Rows are points. Each copy is the shape, with its points in the same order, turned, moved and blurred by noise. Some copies are also mirrored. Which?
In the rows, zero is written as 128.

Shape:
[[132 147]
 [ 54 162]
 [129 144]
 [153  98]
 [152 129]
 [141  85]
 [130 163]]
Copy 1:
[[108 134]
 [193 133]
 [118 142]
 [ 87  92]
 [ 90 129]
 [101  84]
 [124 156]]
Copy 1 is: mirrored
Copy 2 (7 x 2):
[[124 139]
 [ 50 103]
 [123 136]
 [171 113]
 [154 133]
 [168  95]
 [113 149]]
Copy 2 is: only turned
Copy 3, 7 rows:
[[137 159]
 [184 101]
 [130 158]
 [ 81 148]
 [107 166]
 [ 74 133]
 [143 164]]
Copy 3 is: mirrored

Shape, 9 rows:
[[112 126 128]
 [163  88 124]
 [144  88 162]
 [140  91 136]
 [110 124  51]
 [130 123  55]
 [ 96 126 167]
 [100 135  71]
 [133 143 136]]
Copy 1:
[[145 132 123]
 [142  69 143]
 [180  89 142]
 [159  89 131]
 [ 74 120  88]
 [ 75 105 106]
 [183 148 125]
 [ 91 135  96]
 [138 135 152]]
Copy 1 is: mirrored
Copy 2, 9 rows:
[[118 125 155]
 [180  98 121]
 [153  83 162]
 [163 104 151]
 [130 189 121]
 [142 179 112]
 [102  92 182]
 [119 177 130]
 [116 109 125]]
Copy 2 is: mirrored
Copy 3:
[[118 127 141]
 [160  76 122]
 [148  87 162]
 [142  95 133]
 [ 91 131  68]
 [111 125  57]
 [117 129 175]
 [ 87 141  85]
 [132 152 142]]
Copy 3 is: only turned

Shape (10 x 4):
[[130  75 100  88]
 [127 118 137  70]
 [136 137 158 166]
 [106 141 177  74]
 [108  92 112 103]
 [113  82  99 113]
 [127 133 111 152]
 [141 106 116  82]
 [135 145 155 167]
 [145  54 149 115]]
Copy 1:
[[176 105  84 120]
 [183 144 116  99]
 [122 127 175 146]
 [166 172 152  72]
 [149 118  92 112]
 [146 106  86 121]
 [124 132 127 161]
 [187 127 109 121]
 [121 134 173 150]
 [168  70 134 103]]
Copy 1 is: only turned
Copy 2:
[[117  99 114  60]
 [147 134 154  67]
 [144 109 163 166]
 [151 158 194  82]
 [107 119 128  83]
 [100 109 118  87]
 [129 125 122 147]
 [143 117 125  71]
 [144 117 159 167]
 [117  62 157  83]]
Copy 2 is: only turned
Copy 3:
[[180  87 122  93]
 [147 101 168  93]
 [117 152 131 167]
 [102 103 191 103]
 [149  97 118  97]
 [160  98 102 100]
 [138 156 110 127]
 [170 106 150  97]
 [115 159 133 164]
 [169  68 128 152]]
Copy 3 is: only turned
Copy 4:
[[167  88  81  91]
 [144 119 114  60]
 [114 139 154 147]
 [110 134 147  47]
 [134 100  89  94]
 [139  92  79 112]
 [121 143 104 142]
 [161 118  99  81]
 [111 147 150 144]
 [160  63 135 110]]
Copy 4 is: only turned

Shape:
[[143 116  83 123 162 130  75 116]
 [ 94 154 171 136 156 132 117 138]
 [170 124 108 183  84 153 176 104]
 [106 148 144 111 132 107 133 117]
 [ 84 160 111 106 125  92 176 158]
 [149 109 175 127  87  75 113 162]
 [106 158 144 130 114 154 160 103]
 [139  99 120 162  82 148 109  96]
 [ 72  85  84  86 119  92 132 162]
 [172  66 162 146 163 120 173 144]
 [114 159 127 110 127  79 140  91]
 [ 95 115 139 170 156 134  81 115]
 [ 80 100 170 147 150 115 156 106]]
Copy 1 (13 x 8):
[[123 122 109 140 154 101  88 173]
 [ 76 158 140 148 152 163 163 151]
 [138 114 160 119  40 137 123 125]
 [113 153 124 139 143 124 162 124]
 [138 143  90 145 118 127 218 140]
 [175 144 169 184 152 158 148 107]
 [ 89 146 124 108 100 151 162 115]
 [119  96 147 142  98 137  90 105]
 [151  70  83 159 170 111 189 135]
 [155 108 220 118 127 129 162 171]
 [117 168 116 139 131  89 165 107]
 [ 67 116 146 169 148 134 115 159]
 [ 78 116 175 147 141 127 189 125]]
Copy 1 is: mirrored
Copy 2:
[[144  85  90 144 134 135  77  95]
 [ 81 161 131 146 129 165 112 106]
 [184 137  97 121 147 155 211 127]
 [ 86 134 125 125 125 126 141 112]
 [ 66 147 102 138 169  96 147 157]
 [132 138 171 172  83 113 145 148]
 [101 149 107 103 125 157 164 115]
 [158  97 112 156 108 167 172  92]
 [ 74  60 116 157 167 100 129 161]
 [163 141 190 128 167 138 146 116]
 [ 93 139 107 131 118  80 151  94]
 [114 131 123 179 134 185 113  67]
 [ 78 142 154 147 166 150 160  81]]
Copy 2 is: only turned
Copy 3:
[[159 128  99  99 151 127  57 135]
 [ 77 125 138 113 116 126 133 130]
 [190 145 110 202 115 149 140  87]
 [129 114 134 103  88 118 133 126]
 [142 116  97  97  72 127 178 168]
 [149  99 170 169  93  91 112 183]
 [126 128 129 133  87 158 149  96]
 [152 126 116 190 101 144  79 108]
 [153  65  65 102  80 136 113 189]
 [164  62 135 164 181 112 153 124]
 [154 117 130  95  71  91 129 109]
 [ 88 120 100 137 131 112  82 119]
 [ 96  67 109 145 105 110 143 105]]
Copy 3 is: only turned

Shape:
[[150 166 168 151 100 118 128 129 137]
 [115 120  98 148 152 164 164  99 103]
 [125 156 152 155 136 132  81 126 160]
 [154 105  86 155 144 181 162 156 128]
 [141 121 150  76  93 179 133  93 141]
 [ 96  98 141 105 176 141 117 128 108]
 [128 155 161 127 120 115 122  96 176]
 [ 76 103  83 137 104 176 160 181 155]
 [134 149  92  97 171 155  60 185 127]
 [128 144 116 176  95 112 140  83 104]
 [137 145 129  85 118 110 141 104 183]
 [100  92 176 165 161 127  76  89 181]
 [151 124 127 165 132 118  80 168 150]
 [108 102 135 104 118 110 150  85 146]
 [138  81 163  77 161 107 118  99 149]]
Copy 1, 15 rows:
[[138 148 162 117 168 109 145 104  83]
 [145  97 108 161 109 147 171  81 126]
 [139 147 141 108 179 152 104  90 115]
 [191  79 107 159 120 158 155 142 107]
 [153 142 193 115  87 139 158 116 148]
 [ 91 110 137 163 106 170 112 112 135]
 [133 146 168 117 167 112 133  95 146]
 [138  84  79  91 113 158 166 169 132]
 [156 177 103 153 134 207  82 156 125]
 [145 126 111 129 124  84 151  60  91]
 [142 154 162 133 147  98 145 128 173]
 [109  82 165 104 168 149  69  62 151]
 [156 124 120 125 167 137  77 132  93]
 [110 116 150 135 111  97 142 101 163]
 [107 117 189 165 120 122  94 116 171]]
Copy 1 is: mirrored
Copy 2 (15 x 9):
[[144 161 156 134 117 122 107 116 129]
 [106 147  89 148 149 180 157 107  85]
 [ 98 142 121 131 129 129  77 119 159]
 [135 121 108 176 142 210 151 141 118]
 [161 107  96 106  90 170 138  72 140]
 [ 86  87 102  94 154 165 136 127 103]
 [124 130 124 130 133  99 108  94 166]
 [ 74 109 137 176  89 190 201 131 144]
 [ 88 118  83  87 121 200  98 198 158]
 [121 165 123 165 107 125 122  95  73]
 [145 116  80 131 105  93 140 118 163]
 [ 67  82 121 141 160 115  67  81 144]
 [ 98 121 132 160 132 141  79 183 145]
 [124  97  91 138 111 100 150  92 110]
 [125  52  86 102 148 116 111 103 121]]
Copy 2 is: only turned
Copy 3, 15 rows:
[[141 160 159 143 142 114 114 119 167]
 [129 128 105 130 143 142 209 132 121]
 [120 135 181 113 129 158 122 140 158]
 [189 108  90 115 140 156 189 137 156]
 [108 162 113 101 176 156 159  65 178]
 [ 87 104 104  93 169 149 149 154 132]
 [101 149 172 108 129 116 140 109 179]
 [137 137  57 126 108 183 178 163 203]
 [151 130 111  48 126 197 103 155 122]
 [121 141 138 180 111 122 158 101 123]
 [100 152 131  77 113 105 146  91 185]
 [ 68  74 198 118 145 158 146 141 179]
 [157  98 149 118 114 159  96 141 163]
 [ 77 120 109 118 134 110 163  99 170]
 [ 76  84 125  72 170 111 132  99 164]]
Copy 3 is: mirrored

Shape:
[[113  91 145 152 152 171 130 100 185  86 147]
 [142 122  95 116 176 136  76  90 122 139 125]
 [112 121 113  86  99 180 142 134 151 146 111]
 [110 102 124  93 105 143 111  75 172 154 168]
 [110  90 138  97  50 151 135 127  96 132 112]
 [156 163 106 117 119 120 103 153 160  97 140]
 [116 106  97 105 118 137 109 129 122 123 127]
 [151 141 152 113 140  99  74 152 149 152  89]
 [178 169 148  90  70 156 140 104 145 135 115]
 [169 129 136 115 173 185 158 155 163 116 159]
 [112 153 146  52  92 119  60 151  94  63  99]
 [115  92  97  70 144 102 141  99 105 101  80]
 [ 96 109 125 140 134 167 134  86 162 140 108]
 [101 152 153 172 223 136 171 172 139 127 135]]
Copy 1 (14 x 11):
[[159  72 108 152  81 143 135 139 194 132 170]
 [129 108 118 142 132  85  99  84 188 120 102]
 [108 139 109  84  85 151 134 138 152 153  98]
 [121  92 129  84  72  92 131 125 187 170 136]
 [108 137 171  69  71 147 122 125 108 124 123]
 [159 169 111 135 125  92 104 158 145 150 137]
 [119 123 127  94 121 121 107 126 153 115 123]
 [176 152 156 145 122  89 121 137 162 133  64]
 [133 183 119 116  52 111 145 111 115 185 116]
 [163  98  59 141 127 150 143 139 132 177 127]
 [177 223 171  76 130 131  87 104 163 111 145]
 [137 141 111  80 110 107 150  90 149  52 118]
 [107 103 127 135  74 141 151 129 190 124 117]
 [148  99 115 189 191 151 197 157 155 130 117]]
Copy 1 is: only turned
Copy 2 (14 x 11):
[[113 111 103 172 139 111 199 147 137  85 124]
 [161  84  91 131 119 105  85 131 131 102 128]
 [110 140 106 107  91 169 159 147 137 140 152]
 [128  92 109  80 133 142 156 145 126  75 172]
 [128 138 157  99  92 155 160 154  62 148 175]
 [ 97 161 136 102 107  95 109 145 153  96 107]
 [118 116 121 112  92 117 120 140 106 123 148]
 [147 106 165  98  98 109 101 145 183 148 125]
 [156 189 143  78 137 168 141 150 131 111 127]
 [135 172  71 131 121  88 174 175 166 127 119]
 [119 177 187 119  72  99  99  74 122 124 184]
 [155 102 116 101  59 117 137  82  75 134 103]
 [119  93 100 138 134 166 167 136 127 122 128]
 [ 97 108  76 146 165  57 161 130 171 200  83]]
Copy 2 is: mirrored

Shape (18 x 12):
[[113 108 126 147 112 125 121 116 134 138 140 112]
 [114 109 128 116 131 119 133 135 141 155 126 136]
 [113 149 131 147 113 116 130 145 137 113 131 129]
 [123 111 122 136 128 141 122 111 151 120 107 130]
 [113 113 146 125 111 153 122 143 132 114 134 132]
 [104 112 141 113 119 112 139 117 135 121 121 107]
 [121 109 124 111 122 135 119 116 141 115 112 132]
 [137 114 129 142 102 118 133 128 150 120 134 126]
 [147 126 128 115 125 126 166 120 116 123 133 109]
 [121 130 142 141 123 115 124 120 129 126 136 132]
 [133 157 130  97 132 113 122 124 117 133 141  77]
 [115 128 136 140 140 135 142 123 148 174 136  68]
 [115 125 125 115 105 133 120 127 136 142 137 129]
 [121 119 175 146 122 160 118 117 151 143 135 135]
 [114 146 138 114 149 249 155 125 143 142 137 134]
 [114 158 128 120 110 125 116 130  74 124  97 106]
 [138 106 131 147 130 133 125 148 143 123 129 122]
 [113 108 136 146 128 111 114 120 125 112 142 133]]
Copy 1, 18 rows:
[[113 100 124 116 130 124 134 119 121 120 138 107]
 [153  89 142 117 123 118 154 126 123 133 129 130]
 [114 126 133 146 117 111 129 149 128 129 135 129]
 [124  95 123 132 125 144 133 121 136 116 109 139]
 [127 109 129 112 125 147 121 156 120 115 139 139]
 [121  95 147 110 129 107 139 141 120 102 108 120]
 [139  98 137 124 129 133 119 124 126 114 109 140]
 [120  95 128 137 116 114 127 123 134 105 150 132]
 [141 126 123 105 128  97 144 125 135  83 129 136]
 [114 120 142 133 142 119 135 129 127 125 137 126]
 [134 155 159 100 107 103 134 115 124 101 112 106]
 [114 116 127  93  98 126 186 110 130 114 125  95]
 [134 108 137 112 116 123 132 121 104 128 136 132]
 [101 108 143 109 135 166 152 131 124 126 151 150]
 [129 147  84  56 106 184 158 140 135 136 117 193]
 [141 161 127 141 130 119 141 138  83  96 105 116]
 [137 103 127 135 116 140 137 133 146 107 148 123]
 [123 105 136 131 156 126 118 136 137 125 133 109]]
Copy 1 is: only turned
Copy 2 (18 x 12):
[[ 99 127 131 155 142 117 141 131 131 156 138 125]
 [125 113  97 134 145 108 136 135 127 142 134 126]
 [124 167 126 134 117 114 161 133 111 151 137 143]
 [107 130 114 153 124 110 111 132 128 128 137 148]
 [111 128 123 135 129 136 147 148 122 124 120 153]
 [ 93 117 118 129 131 100 148 114 118 144 117 139]
 [105 116 114 132 124 106 116 133 114 123 137 150]
 [112 130 127 164 113 111 142 139 112 134 126 125]
 [122 126 131 141 133 132 132  98  93 127 116 110]
 [125 135 142 135 125 109 147 128 126 147 130 137]
 [ 93 150 144  94 127 119 132 110 116 125 128  90]
 [ 92 144 118 142 161 119 127 113 157 148 109  78]
 [113 123 117 127 120 128 144 136 125 142 144 128]
 [120 127 131 150 121 135 127 150 167 130 106 143]
 [131 152  94 136 151 208 101 120 170  89 127 155]
 [112 148 145  81 141 137 120 125  91 167 127 142]
 [119 141 121 165 142 111 135 154 114 130 127 128]
 [114 130 147 147 137  96 149 130 122 139 137 149]]
Copy 2 is: only turned
Copy 3 (18 x 12):
[[124 120 132 162 145 118 144 108 135 141 149 131]
 [120 121 143 142 144  84 139 127 128 134 122 144]
 [109 136 112 136 124 124 145 135 116 116 142 123]
 [123 106 127 140 126 108 151 111 162 118 133 138]
 [127 114 139 141 139 113 129 143 141 105 156 117]
 [139 107 136 139 135  97 156 109 110 118 150 139]
 [128 101 131 132 126  96 136 113 148 115 145 142]
 [131 132 109 149 128  99 147 122 142 134 151 121]
 [161 114 109 121 147 104 140 110 117 130 122 111]
 [133 136 126 142 132 123 140 124 126 126 141 144]
 [136 132 145 101 132 117 128  80  93 134 138 113]
 [126 132 168 144 157 116 173  87 119 148 117 103]
 [115 119 136 128 147 104 131 124 132 139 152 132]
 [141 138 163 141 145 129 158 143 164 123 149 131]
 [123  99 168  91 201 143 145 141 190  88 108  93]
 [127  85 133 112 106 149 120 120  91 138 132 125]
 [129 132 129 159 124 102 136 125 147 119 129 109]
 [132 130 122 166 132 121 129 117 128 115 148 148]]
Copy 3 is: only turned

Shape (15 x 12):
[[133  90 123 112 135  95 118  60 156 108 112 113]
 [161 151  77 119  97 136 161 111 110 109 181 122]
 [117 178 137 129 103 129 141 108  93 100 146 125]
 [148 116 162  88  98 149 191  94 167 162 105 134]
 [104 143 144 104 116 178 147  93 168 161  94 124]
 [132 152  84 139 137  75 132 158 103 105 120 102]
 [127 130  97 108 175  97 171  66 181  82  97 137]
 [132 158  99 121 138 112 111 143 145  63 141  61]
 [ 98 119 153 113  72 160 156 124 191 143 125 171]
 [175 163 106 154 140 121  97 153 124  59 101  98]
 [152 173 102  77 125 106  99 150 110  80 132 126]
 [128 124 139 103 123  98 167 102 156  70  99 101]
 [149 158 142 124 148 124 136 152 114 114 186 128]
 [113  84 154 104 105 176 185  78 153 133 108 173]
 [ 96 105 145  89 112 192 158 140 134 134 112 131]]
Copy 1 (15 x 12):
[[160  95  64 113 134 153  86 128 120 134  77 110]
 [188 137  95 145 119  72 135  81 161 105 140 124]
 [144 136 111 151 101 110 168  93 105  98 121  91]
 [142  73 123  88 129 127 145  76 137 109  53 176]
 [112  97 135  74 133 151 123  63 108 115  97 142]
 [147 195  96 165 141 102 132 123 120 161 104 112]
 [146 108  25 112 204 141 114 108 101 115  94 132]
 [186 187 106 101 156 101 117 131 107 133 117  78]
 [ 82  89 124  65 121  97 134  85 155  94  73 126]
 [177 186 128 146 181 137 139 136 140 131 108  64]
 [164 200 100 138 125 124 133 139 136  82 113 114]
 [162 120  63  97 153 120 160 130 108 125  67 106]
 [154 140 149 159 142  64 124 135 117  95 120 118]
 [106  38  99  85 130 134 150  96 148 113 103 156]
 [112 102 143  63 115 127 157 114 134 124 128 155]]
Copy 1 is: only turned
Copy 2 (15 x 12):
[[139  87  75 129 142 133 110 125 144 194 141 107]
 [167  96 123 113  99  86 136 121  67 111 147 126]
 [138 120 126 114 128 153 148 120  97  91 146 130]
 [165 129 151 179 100 105 135  91 176 160 119 119]
 [167 184 139 137 112 136 125 102 160 166 120 123]
 [135 107  76 104 138 112 139 167  94  95  95  74]
 [158 106  35 121 157 100 133  85 148 173  98 136]
 [169 131  35 118 118 133 102 151  92  98 141  94]
 [151 140 141 135  43 144 135 109 165 161  96 149]
 [173 124  53 114 147 121 131 207 116  91 138 129]
 [158 101  86  70 125 120 117 151 135  70 145 103]
 [169  93  62 156 132 145 131 108 149 128 114 110]
 [105 125 106 125 105  97 108 139 102  76 141 134]
 [164 113 162 159 109 135 115  86 163 184  95 170]
 [178 147 159 141 101 145  80 115 147 132  87 133]]
Copy 2 is: mirrored
Copy 3 (15 x 12):
[[181 131 163 127  72 112 126 103 104 174 146 111]
 [ 73 112 126 107 124 101 147 119 111 124 165 141]
 [ 89 115 141 124 102 154 156  88 129 113 115 138]
 [183 150 124 105  78 148 176 149 129 153 157 193]
 [163 121 116 107  89 186 155 115 159 180 150 173]
 [ 95 108 108 139 135 111 125 138 110 147  83  93]
 [175  91 144 143  82  78 190 105 109 205 127 128]
 [127 122  90  97 142 107 128  77 128 153 102  84]
 [162 138 161  96 113 147 146 134 183 163 138 216]
 [123 101  68 139 107  88 102  90 149 120  95  97]
 [114  84  98 112 120 115 100  85  89 127  90 149]
 [165 145 131 102  78 100 172 100 117 156  96 126]
 [129  92 118 127 162 130 156 111 112  92 136 134]
 [182 110 173  94  57 143 177 144 162 148 162 190]
 [165  91 128  63 100 176 148 148 164 140 128 172]]
Copy 3 is: only turned
